Every row gives one point. A path goes straight from each point to the next, and from the last back to the first. The post is the endless flat space through its rows: a point in 2 columns, a line in 3, a plane in 4, and so on, so that a path can go around it. How many times does the path go around the post? Going back the other way cancels.

Post (2 x 3):
[[0.008, -0.028, 0.024],
[-0.005, 0.035, -0.022]]
Path (14 x 3):
[[0.023, 0.006, -0.027],
[0.040, 0.008, 0.039],
[0.005, -0.021, 0.044],
[-0.037, 0.001, 0.030],
[-0.035, -0.012, -0.038],
[0.008, -0.044, -0.005],
[0.034, 0.031, -0.025],
[0.028, 0.036, 0.031],
[-0.012, 0.038, 0.017],
[-0.038, -0.012, 0.018],
[-0.019, -0.029, -0.003],
[0.003, 0.009, -0.022],
[0.009, 0.072, -0.054],
[0.031, 0.036, -0.018]]
Times around: 2

Post (7 x 8):
[[-0.001, 0.015, -0.003, -0.007, -0.051, 0.003, -0.019, 0.020],
[-0.035, -0.034, 0.043, 0.024, -0.001, 0.018, -0.019, -0.071],
[0.011, 0.027, -0.015, 0.005, 0.002, -0.051, -0.019, -0.031],
[-0.014, 0.044, 0.010, 0.001, -0.016, -0.018, 0.013, 0.020],
[-0.011, -0.013, 0.086, 0.026, 0.025, -0.001, -0.050, -0.044],
[-0.036, 0.019, 0.032, -0.025, 0.004, 0.045, -0.036, -0.020],
[-0.013, 0.021, -0.040, 0.003, -0.010, 0.002, -0.006, 0.044]]
Path (34 x 8):
[[-0.028, -0.025, 0.009, -0.020, -0.029, 0.059, -0.024, 0.022],
[0.002, 0.002, 0.019, -0.024, -0.018, -0.055, -0.003, -0.029],
[-0.022, -0.018, 0.000, 0.022, -0.036, -0.008, -0.005, 0.002],
[-0.022, 0.035, -0.014, 0.012, 0.020, -0.050, -0.058, -0.012],
[-0.003, 0.042, 0.004, 0.021, -0.009, -0.044, -0.004, -0.025],
[-0.044, 0.018, 0.006, 0.012, -0.039, -0.022, -0.013, -0.025],
[-0.038, -0.003, 0.022, 0.007, 0.005, -0.022, -0.031, -0.029],
[-0.008, -0.016, 0.055, 0.002, 0.003, -0.026, -0.010, 0.013],
[0.008, -0.026, 0.005, 0.021, 0.008, -0.006, 0.001, -0.018],
[0.009, 0.001, 0.023, 0.029, -0.047, 0.016, 0.023, -0.011],
[-0.035, 0.047, 0.010, -0.001, 0.036, 0.026, -0.019, -0.003],
[-0.022, 0.016, -0.027, 0.027, -0.026, -0.058, -0.021, -0.026],
[0.006, -0.036, -0.003, 0.018, -0.032, -0.030, -0.055, 0.003],
[-0.011, -0.009, -0.017, -0.003, 0.004, -0.035, -0.009, -0.059],
[-0.001, -0.009, 0.040, -0.005, -0.009, 0.044, -0.012, 0.003],
[0.015, 0.026, 0.021, 0.017, -0.010, -0.002, 0.018, -0.023],
[-0.007, 0.033, -0.007, 0.023, -0.012, 0.006, -0.034, -0.010],
[0.042, 0.027, 0.022, 0.051, -0.060, -0.091, -0.018, -0.078],
[0.009, 0.001, 0.046, 0.028, -0.065, 0.006, -0.019, -0.030],
[0.035, 0.013, 0.029, 0.039, -0.009, -0.058, -0.075, -0.022],
[-0.038, 0.032, 0.034, 0.005, -0.009, -0.002, 0.003, 0.010],
[-0.027, -0.006, 0.071, 0.034, -0.003, -0.007, 0.004, 0.039],
[-0.021, 0.015, 0.058, 0.016, -0.014, 0.002, 0.026, 0.018],
[0.018, -0.003, 0.012, 0.017, 0.001, 0.000, -0.038, 0.021],
[0.029, -0.030, -0.008, 0.007, -0.020, -0.011, -0.040, -0.038],
[-0.005, 0.003, 0.047, -0.013, 0.009, 0.001, -0.043, -0.038],
[-0.025, 0.015, -0.026, -0.013, 0.040, -0.060, -0.013, -0.034],
[-0.030, 0.020, 0.028, 0.029, 0.005, -0.013, -0.025, 0.010],
[-0.040, 0.001, 0.013, 0.007, -0.052, 0.066, -0.043, -0.031],
[0.007, 0.028, 0.016, 0.037, -0.015, -0.038, 0.016, -0.050],
[0.015, 0.003, 0.014, -0.010, -0.083, 0.013, -0.026, -0.027],
[0.003, 0.011, 0.007, 0.026, -0.016, -0.005, -0.051, -0.050],
[-0.036, 0.020, 0.032, -0.028, -0.043, 0.017, -0.064, -0.025],
[-0.037, 0.015, 0.014, -0.023, -0.016, -0.006, -0.023, 0.020]]
Times around: 2

Post (10 x 11):
[[0.040, -0.012, 0.028, -0.033, -0.012, -0.002, 0.061, -0.011, 0.008, 0.032, -0.024],
[0.006, 0.013, 0.020, -0.006, 0.017, -0.011, -0.004, -0.039, -0.010, 0.030, 0.011],
[-0.025, -0.023, 0.024, -0.009, -0.028, 0.009, -0.022, 0.001, -0.005, 0.035, -0.031],
[0.017, -0.001, -0.020, 0.036, 0.010, 0.004, -0.010, 0.015, -0.019, 0.035, -0.062],
[0.003, -0.002, -0.035, -0.022, -0.046, -0.009, 0.019, 0.003, -0.038, 0.001, -0.035],
[-0.034, 0.013, 0.007, 0.000, -0.002, 0.000, -0.034, -0.037, 0.046, 0.002, -0.009],
[0.064, 0.002, -0.004, 0.030, 0.021, 0.005, 0.037, -0.019, -0.037, -0.006, -0.028],
[-0.032, 0.031, 0.014, -0.049, -0.081, 0.003, 0.018, 0.042, 0.050, 0.003, -0.003],
[-0.005, -0.024, 0.028, -0.024, -0.013, -0.039, 0.005, -0.012, -0.021, -0.002, -0.013],
[0.004, -0.009, 0.007, -0.017, 0.025, 0.033, -0.031, -0.008, 0.000, 0.033, -0.039]]
Path (23 x 11):
[[-0.083, -0.044, -0.006, -0.014, -0.056, 0.007, -0.062, -0.001, 0.011, 0.048, -0.044],
[0.002, 0.015, -0.001, -0.013, -0.022, 0.031, -0.042, 0.004, 0.034, 0.032, -0.016],
[0.053, 0.031, -0.011, 0.032, -0.001, -0.019, 0.045, 0.002, -0.033, 0.036, -0.050],
[0.016, -0.001, 0.016, -0.009, 0.021, 0.011, 0.009, 0.001, -0.028, -0.032, -0.026],
[0.004, -0.021, 0.034, -0.045, 0.021, 0.007, -0.016, -0.014, -0.006, -0.003, 0.008],
[0.071, -0.007, -0.024, -0.002, -0.018, 0.019, 0.034, 0.011, -0.021, 0.071, -0.022],
[0.051, -0.016, 0.019, -0.066, -0.050, 0.022, 0.058, -0.006, -0.023, 0.008, -0.035],
[0.009, -0.017, 0.028, 0.010, -0.019, 0.006, 0.025, 0.030, -0.013, 0.016, -0.062],
[0.016, 0.020, -0.002, 0.049, 0.051, 0.019, -0.007, -0.003, 0.038, 0.009, -0.046],
[0.006, 0.008, -0.001, -0.015, 0.024, 0.027, 0.008, 0.002, -0.018, 0.015, 0.011],
[-0.015, 0.005, -0.029, -0.030, -0.019, -0.023, 0.013, 0.008, -0.001, -0.001, -0.057],
[0.004, 0.009, 0.013, 0.032, -0.032, -0.063, 0.014, -0.038, -0.036, 0.017, -0.034],
[0.064, -0.025, 0.018, 0.026, 0.018, -0.025, 0.027, -0.011, 0.008, 0.034, -0.049],
[0.011, -0.042, 0.019, -0.040, -0.013, -0.023, 0.040, 0.019, -0.006, 0.012, -0.031],
[-0.021, 0.047, 0.013, 0.001, -0.007, -0.017, 0.005, 0.009, 0.013, 0.048, 0.025],
[0.033, 0.018, -0.032, -0.065, -0.018, 0.122, -0.021, 0.035, 0.009, -0.003, -0.035],
[0.003, -0.013, 0.033, -0.057, -0.041, -0.009, 0.016, -0.020, 0.007, -0.029, -0.010],
[-0.046, 0.034, 0.063, -0.032, 0.006, 0.008, -0.030, -0.033, 0.059, 0.024, 0.024],
[-0.017, -0.019, 0.013, -0.081, 0.016, -0.029, 0.016, -0.043, -0.001, 0.024, -0.015],
[0.025, 0.026, 0.004, -0.034, 0.009, 0.012, 0.008, 0.036, 0.045, 0.014, -0.011],
[0.038, 0.005, -0.044, -0.023, -0.012, -0.009, 0.029, 0.008, -0.008, 0.025, -0.046],
[0.032, -0.006, 0.012, 0.012, 0.034, -0.032, 0.019, -0.022, -0.029, 0.005, -0.007],
[-0.027, -0.007, -0.021, 0.025, 0.003, -0.016, 0.012, 0.017, 0.001, 0.009, -0.045]]
Times around: 2
